Every row gives one point. The last column is the point's height on a tilted bowl or saddle (a function of degree 2), plus a little noise. Along how many of its main directions does it bend up, bend down or stay straight?
In the rows, zero is written as 128.

Points (10 x 3)
[[110 131 126]
 [ 95 104 107]
 [118 150 123]
 [106 110 112]
 [174 135  93]
 [135 162 106]
 [109  71  52]
 [ 95 198  99]
 [ 98 125 126]
 [119 153 121]]
Directions: 0 up, 1 down, 1 straight

Points (17 x 4)
[[184 104  63 184]
 [104  98 111 162]
 [138 111 154 145]
 [145  46  93 166]
 [137 120 105 145]
 [167 145 111 142]
 [100  97 164 170]
 [132 113  82 159]
 [121  95 106 153]
 [140 148 111 142]
 [120 109 134 150]
 [117 105 137 152]
 [170 123 172 148]
 [161 132 126 140]
 [137  75 169 145]
 [126  89  91 160]
 [ 88 100 102 177]]
Directions: 2 up, 0 down, 1 straight

Points (25 x 5)
[[127 152 131 100 152]
 [132 114 137 126 130]
 [148 146 135 102 150]
 [120 117 160 107 134]
 [ 93 104  84 138 139]
 [150 140 143 176 129]
 [128 129 154 110 138]
 [108  79 125 109 124]
 [ 85 189 155  92 215]
 [ 98 113 153 136 146]
 [119 161 129 145 147]
 [151 137 155 143 134]
 [122 104 141 122 129]
 [125 185 106  82 179]
 [152 148  97  94 157]
 [137 118  93 105 135]
 [144 153 119 122 153]
 [114 107  91 117 131]
 [ 73 148 183 144 191]
 [ 78 100 204 100 185]
 [160  83 106 130 143]
 [121 118 196 159 134]
 [165 102 143 130 121]
 [ 72 158 128  73 161]
 [ 42 149 111 191 138]]
Directions: 2 up, 2 down, 0 straight

Points (46 x 7)
[[134 113 139 119 150 132 122]
 [153 136 179 128 146 149 116]
 [179 141 142 179 122 147  88]
 [106 137  84 134 137 148 126]
 [139  97 114 224 142 104  70]
 [117  90  88 157 104 111  94]
 [ 90 135 152 115 109 115 129]
 [149 103 163 153  87 153  93]
 [113 131 125 121 150 140 129]
 [130 137 125 128 152 115 123]
 [116  70  77 136  82  39  20]
 [137 134 141 106 116 139 126]
 [108  90 162 185 144 140  97]
 [150 139 133  94 131 115 126]
 [136 150 133  77 118 133 131]
 [ 95 112 179 133  23 188  64]
 [126 157 124 109 125  99 126]
 [165 152 143  77 155 157 123]
 [154 119 117 127 154 116 111]
 [116 121 156 112 158 108 131]
 [143 125  75 162 170 140 122]
 [114 129 133 167 157 116 113]
 [144 131  64  76 124 132 104]
 [ 69  62 126 141  63 156  75]
 [150 105 131 132 168 146 113]
 [103 152 121  95 108 151 123]
 [ 99 154 118 114 140  89 123]
 [128 123 152 185 168 127 100]
 [127 109 108 115 120  92 104]
 [112  65 103  62 100 116  81]
 [125 148 140  97  93  75 124]
 [128 130 128 116 123  49 102]
 [179 120  70 132  98 106  85]
 [118 116 169 133 121 131 122]
 [156 142 110 115  85 123 106]
 [159  79 136 187 168 136  78]
 [118 143 164 136 161 110 128]
 [118 112 132 134 171 149 124]
 [158 130 187 139 152 164 103]
 [147  90 136  98 171 161 113]
 [ 84 159  83 142  95 102  98]
 [ 93 138 120 155  99  65  90]
 [ 99 145  96 177 213 153 122]
 [134 141 125 120  99 102 114]
 [ 90 174 135 124 156 171 128]
 [ 89 141 165 135  75  93 114]]
Directions: 1 up, 5 down, 0 straight

Points (76 x 9)
[[133 151 102 135 199 145 164  76  74]
 [ 96 132 149  91  89 163 137 104 107]
 [ 79 125 132 135 141 155 102 106 108]
 [112 115 121 108 155 126 138  69 105]
 [168 140  99 167  95 138 105  84  91]
 [149 152 136 165 201 110 122 140  85]
 [ 70 167 103 156  64  58  86 125 123]
 [110 135 125 195  55 141 136 146  89]
 [138 107 144 168  89  82 138 104 119]
 [ 98 114 112 113  64  96 124 150 115]
 [104 103 192 105  90 106 132 119 113]
 [ 72  97 113 149 119  93 127 120 121]
 [115 180 137 171 141 110  92 145  94]
 [198 183 198 122 167 166 182  98 115]
 [134 130 157 146  99 158  98 113 119]
 [189 160 147 176 153  98 131  91  88]
 [197 119 147 144 122 139 119 137 111]
 [160 133 125 112 181  77 115 136  95]
 [162 128  96 135 167 147 106 112  93]
 [ 87 134 165 175 153 147 155 161 111]
 [161 120 108 109 111 173 114 118 105]
 [141  98 137 176 103  46  80 106 119]
 [125 179  93  69 111 142 140 142  71]
 [135  65 134 134 121  98 121 138 125]
 [171 119 148 134 134 122 158 102 123]
 [ 64 163 118  95  93 109 117 157  90]
 [156 114 103 104 111  64 118  94 116]
 [ 80 154  97 117  91 190 173 134  75]
 [146 147  91 128  71 160 103  85  85]
 [149 133 193 174 134  94 106 145 110]
 [ 70 127 112 112 102  92 103 108 114]
 [107 118  88 136 112 152 117 107 108]
 [192 124 123 152  90 111 135 138 106]
 [165 193 151  92 124  86  93 161  76]
 [ 91 146 138 119 111 102 103 148 112]
 [158 114 114 123 120 130 116 156 113]
 [119 192 143 142 152 146  76 149  72]
 [129 123  98  97  83 208 111 131  86]
 [118  92 126 110 116 134 146  78 118]
 [122 152 160 142 111  98 102 163 110]
 [130 121 149 144 120 103 127 122 127]
 [127 164 160 130 121 125 172 100 112]
 [ 94 101 163 118 176 182  84  91 109]
 [ 84 145 101 114 145  91 110 151 111]
 [134 137 114  92 151 104 165 114  98]
 [ 99 147 113 119 120 164  88 136  96]
 [116 105  93 150  51 138 158 172  87]
 [128 163  88  92  99 131 176 134  82]
 [125  54  91 131 115 108 165  91 106]
 [190 168 110 144 137 148 180 152  80]
 [143 113 135 147 140 124 106 116 122]
 [118 139 109 110 131 127 112 126 111]
 [129 136 121 193 156  88 130 112 107]
 [196 180 198 148 125 133 113 154  85]
 [131 113 126 151 138 159 114 108 122]
 [114 107 140 145 144 133 125 126 128]
 [140 130 167 162 145 157 110 132 125]
 [133 127 100 140 127  93 114  85 114]
 [158 158 159 111  96  68 145 117 104]
 [143  78 104 152 121 147 115 183 104]
 [146 131 146 131  82 123 114 107 116]
 [132 139 181 117 169 141  53  73  76]
 [100 127 159 143 116  90 101 180 110]
 [102 159 112 173 129 121 147 101 102]
 [156 142 114 139 158 100  98 127 105]
 [143 153 183 121 168 180 196 133 133]
 [107 171 115 164 130 109  89 103  98]
 [ 95 103 114 160 153 116 182 150 107]
 [ 51 144  73 150 124 139 132 173  79]
 [125 150 135  96 116 117 108 152 105]
 [153 164 117  85 154 145  97 153  73]
 [101 185  92  99 138 170 107 134  66]
 [109 126 103  98 131 161 127 101 103]
 [109 121 124 210 155 123 150  75  97]
 [109 137 121 116 143 163  97  90 100]
 [137 156 166 164 157 138  63 124  87]]
Directions: 1 up, 7 down, 0 straight

Points (71 x 9)
[[124 102  97 148 126 121 201 107 135]
 [131 128 155 110 121 159 186 234  52]
 [154 114 162 130 121 161 158 130 111]
 [157 139 133 138 121 137 122 140 117]
 [124 161 156 124 171 117 149 120 104]
 [158 161 190 135 175 141 188  59  90]
 [193 154 119 136 119 134 131 153 111]
 [134 122 139 185 147  96 136 148  86]
 [ 92 113 141 105 158 130 117 155 141]
 [134  99 112 149 108 113 158 135 125]
 [149 155 120  93 113 150 156 163  88]
 [137 123 157 153 158 135 110  86 124]
 [136 156 108 160 121  91 151 154  90]
 [158 176 164  76 128  94 147 145  43]
 [109 132 166 109 137 132 114 153 104]
 [122 114 120 116 106  78 153  78 143]
 [ 88 114 125 135  72 142 158 126 147]
 [133 166  88 154 123  82 113 149  98]
 [116 172 136 129 170 137  99 127 101]
 [171 160 147 104 104 165 195 109  99]
 [149  80 157 147 202 104  97 158  68]
 [147 162 122 109 159 146  90 180  79]
 [ 73 101  96 117  80 144  94 109 167]
 [127 117 105 187 141  94 131 155  98]
 [ 85 147 168 106 134 118 120 138 111]
 [130 128 133 100 130 168 136 153 118]
 [103 186  61  85 124 183 188 148  97]
 [158 154 142 113 152 183 116 154  94]
 [123 138 103 145 133 117 160 181  98]
 [181 128 132 173 115  88 203 100  76]
 [147 108 120 114 104 179 128 151 127]
 [130 159 175 170 130 100 126  97  86]
 [ 99 144 140 118 121 162  91 121 125]
 [103 114 162 115 117 119 129 118 136]
 [ 71 123 153 114 140 128 162 120 175]
 [ 73 156 131 140 145 140 151  75 154]
 [ 96 129 153  97 146  45 125 108 106]
 [ 99 121 150 132 120 103 110 132 120]
 [111  77  66  75 131 119 124 153 141]
 [ 84 133 143 149  87 113  64 109 112]
 [124 162 150 140 140 147  91 165  86]
 [163 135 187 134 175 118 111 135  60]
 [139  98 120 124 175 106 107 104 121]
 [110  88 148 154  99 165 208 121 140]
 [150 170  95 170 169 136 109 113 137]
 [139  93 139 158 123 140 159 153 114]
 [120 124 136  95 161 134 133 110 140]
 [173 166  77 117  95 103 150 111 127]
 [149 119  99 133  99 115 205 123 110]
 [158 104 164  90 165 183 146  87 121]
 [129 107 124  89 100 132 115 136 129]
 [ 77 155 221 102  94 122 128  81  88]
 [128 116 147 111 145 138 113 121 128]
 [156 124 129  69 135  97 133 124  99]
 [126  96  94 107  50 111 102 137 125]
 [130 122 114 163 157 138 167 150 113]
 [146 153 142  89  83 173 134 128 100]
 [169 111 132 105 151 110 141  76 127]
 [122 130 152 140 153 188 110 135 116]
 [ 57 123 135 117 158 202 148 163 157]
 [ 94 157 126 134  70 128  99  74 140]
 [137  87 145 135 171 128 103  92 129]
 [133 156 167 168 141 125 117  93 106]
 [123 121 140 110 125  75 129 144  98]
 [ 74 146  98 168  91 178 129 109 145]
 [131  84 176  97 135 107 102 139 105]
 [154 214  98 129  95 106 175  91 119]
 [128 156 153  95 151 108 109 123  92]
 [ 53 118 200 129  98 146 191 132 161]
 [ 97 179 160 115 156 201 128 150  82]
 [112 180  91 112 136 129  87 140 100]]
Directions: 1 up, 5 down, 2 straight

Points (70 x 9)
[[141 120 157 132  87 185 104 141 125]
 [107 163 198 186  99  89 161  99  97]
 [166 102 136 148 142 138 141 137 108]
 [ 87 104 147  99 125 150 113  87 118]
 [107 139 162 138  99 181  81  65 120]
 [122 125 159 176 127 155 136 117  81]
 [ 63 153  96 109 111 110 155  71  98]
 [ 54 121 122 157  50 156  91 154  93]
 [110 136 151 168 145 149 119 127  80]
 [141 147 120 119 131  67 132 131 147]
 [120 119 136 138 141  68 160  79 150]
 [164 156 109 144 136 126 184 155 106]
 [134 128 145 128 111  94  67 125 133]
 [118 170 138 103  86 162 147 196  81]
 [182 117 102  86  97  87 120 137 132]
 [167  82 176  63  79  85 140 136  97]
 [138 152 118  79  84 146  83 153 110]
 [ 83 144 111 144 165 128 141 165  86]
 [154 140 102 140 102 117 131 154 119]
 [136 151 131 129 172 107 119 173 102]
 [134 119  90 142 146 102 176 119 134]
 [120 124 132 128 142 114 103  95 140]
 [121 102  85 140 184 156 143 107  99]
 [109 142 124 111 202 102 168 156 123]
 [125  94 121 151 177 132  69 159 131]
 [156 148 132  84 157 143 168 127  89]
 [182 137 100 140 148  95 142  62 120]
 [ 81 159 158 174 124  95  74 133  69]
 [123 137 138 103 123  92 117 153 124]
 [203  70 131 116 135  99 125 114 128]
 [137 141 132 138 152 137  86 158 103]
 [117 137 160  96 136  66 114 106 148]
 [173 180 112  83 127 136 151 153  79]
 [137 144 178 118 118 187 108 157  71]
 [110 137 149 135 115 104  99  86 131]
 [164 155 109 164  99 136 127 112  93]
 [125 103 122 110 116  71 159  95 146]
 [ 90 142 133 151 177 139 136  77  90]
 [137  97 135 162 119 131 150 105 112]
 [114 162 143  98 115  84  85 194  73]
 [115 133  79 135 140  92 143 172 129]
 [126 164 128 144 118  89  97 139 107]
 [129 124 150 120 163 133 115 134 113]
 [ 87 161 181 136 112  80 103 151  76]
 [108  86 148 110 101 125  63 104 159]
 [123 142 162 113 104 164  63 112 129]
 [125  97 130 132 131 118 157 154 126]
 [170 122 111 125 149 141 138 119 112]
 [188 121  62 161 128 150 152  87  68]
 [148 125 133 162 162 153 146 136  79]
 [ 94 149 119 114  79 125 103 116 111]
 [112 116 172 132 100 166 103 130 112]
 [166 109 148 110 137  92 142 122 133]
 [195 141 127 152 127  51 112  69 137]
 [137 120 129 151 114 154  54 124 143]
 [144 154 119 125 102 143 173 119 108]
 [130 137 150  98 139 108 149 166 112]
 [161  84  92  54 127  91 106 102 154]
 [176 109  98 112 178 138 154  64  93]
 [151 121 135 146 173  59 164 188 132]
 [ 70  70 114 127 119 140 133 116 117]
 [200 170 159 129 153 130 168 138  59]
 [172 135 146 143 132 118 120 169  97]
 [ 69 114 133 142 104 108  95 150  95]
 [118 156 150 100 149 157 116 117  91]
 [146 147 201 124 118  85 107  83 128]
 [172 147 173 192  81 113 119 125  77]
 [160 185 135 140 110 126 129  90  94]
 [ 97  73 140 161 111 134 170  89  92]
 [ 64 126 147 134 108 157  88 137  94]]
Directions: 2 up, 5 down, 1 straight

Points (61 x 9)
[[159 141 130 107 105  90 121 120 162]
 [ 87 167  84 133 118  55 159 148 139]
 [147 184  84 101 160  83 126 185 158]
 [138  96  60 112 129  71 117 121 171]
 [128  95 120 149 155 180 135  75 100]
 [140  84 134 132  80 110 152 101 170]
 [132 120 141  77 104 126  63 137 107]
 [ 80 115 121 116 151 138 122 152 106]
 [120 174  85 153 174 139  96  98 101]
 [174 104 157 133 117 109 136 111 170]
 [143 139 179 177 194  70 156 126 149]
 [166 168 195  94  68 112 139  93 166]
 [153 163 153  66 121 129  73 140 128]
 [121 165 174 121 153 166 118 130 104]
 [138 117 147 185 166 137 152 119 151]
 [152 149 111 143  85 176 145 118 121]
 [166 126 135 173 145 139 160 153 159]
 [148 101  62 109 133 137 107  47 114]
 [119 124 118 116 151 185 169 134  94]
 [ 87 146 156 122 103  99 121 146 118]
 [133 134 113 178 138 130 138 166 139]
 [135 126 130 145 126 101 122 141 142]
 [180  97  78 154 170  67 115  95 193]
 [ 96 102 122 142 141 125 106 135 117]
 [145  83 130 108  37 116 109 172  91]
 [100 102  87 172  87 157 208 116 165]
 [134 102 188 123  69 123 134  93 146]
 [108 101 127  67 147 157  95 126  89]
 [ 55 134 125  98  76 151  83 137  75]
 [ 98 130 158 122 186 148 103  92 100]
 [ 91 144 176 135 118 130  99 130 114]
 [131 170  95 147 173 116 111 138 130]
 [143 140 118 114  69  66 122 126 160]
 [ 91  95  96 131 119 142 151  85 123]
 [110 113 117 158 112 139 113 175 116]
 [ 59  53 120 115 107 129 130 144  99]
 [119 131 156 131 105  99 122 123 137]
 [127 157 115 115 123  93 144  90 165]
 [155 107 100 130 117 130 176  87 185]
 [148  75 106 132 105 147 122 153 114]
 [ 87  76  87 144 115 146 135 123 106]
 [100  89 121 127 102 127 149  92 139]
 [171 137 117 167 117  89 139  28 222]
 [112 156 165 134 164 129 106 125 123]
 [103 160 131 166 113  99 147 111 137]
 [117 116  79 115 157 169 148 119  90]
 [130 113 103 112 145 122 163 120 148]
 [124 180  93 125 104 122 158  98 146]
 [ 93 195 130 126  85  63  81 161 128]
 [112 102  71  96 125 117 147 118 141]
 [ 88  88 118  85 145 118 171 149 134]
 [143 125 138  99 125 141 144 195 120]
 [118 144  92 177 135 118 133 110 138]
 [126 161 200 124 151 120 141  91 137]
 [ 89 126 129  87 148 156 167 127 103]
 [158 158 110 156 142 138 145 119 144]
 [117  96 116 140 105 133 109 117 117]
 [113 140 102 115 144 133  83 107 106]
 [138 134 142 137 113 130 107 151 125]
 [167 118  60 158 111 137 189 118 189]
 [152  87 140 182  95 100 165 143 176]]
Directions: 2 up, 2 down, 4 straight
